Each point is reached from the start by the listed moves, each made once or not at all, plus a little noise. Is the number of moves made odd or even? Then give how often each move was made.

Moves:
(1): 23 10 -4  6  4
(2): 37  1 -5  9 -7
Start:  1 10  8  8 -6
Points:
 40  13   4  17 -14 => odd (0, 1)
 2  8 11  7 -6 => even (0, 0)
60 20  1 27 -8 => even (1, 1)

Moves:
(1):  -7  -6  -8 -14  14  28 -35   3  -1  -4 -10
(2):   0 -28   6  11 -18  28   1   5   2  28  19
(3): -13   3   6 -14  31 -33  27  21  23 -53   4
(4):   2   0   6  -3  19  21  -2 -20  31  -1   0
(5):   7  12 -21   7 -35 -13  40  14  48   0 -10
(6): -12  11 -17 -15  -1   2 -27  -2 -26 -12  16
(7):   0  19 -11   5  14   5   9  10   6  -8  -3
(8): -20   6 -11  -1  17   2   4   0  -5 -30  -7
(9): -26  18  13   6   4  -8 -17  16  -5 -22   5
(10): -12 -11   2  11   2 -17  -7  -8  -4  12   4
(11): -32  18  -6 -27   3   7  -5  10 -19   3   2
Start:  18  16   1  -6   5  -4  -2   2 -18 -17  16
Points:
-49  60  -1 -12  24 -17 -22  27 -39 -34  24 => even (0, 0, 0, 0, 0, 0, 1, 0, 1, 1, 1)
  0   5  -7 -17  46  24   2  41  12 -55  28 => even (1, 1, 1, 0, 0, 0, 1, 0, 0, 0, 0)
  6  11 -26  -2 -14  -7  -2  12  25  -8  -2 => odd (1, 0, 0, 0, 1, 0, 0, 0, 0, 1, 0)
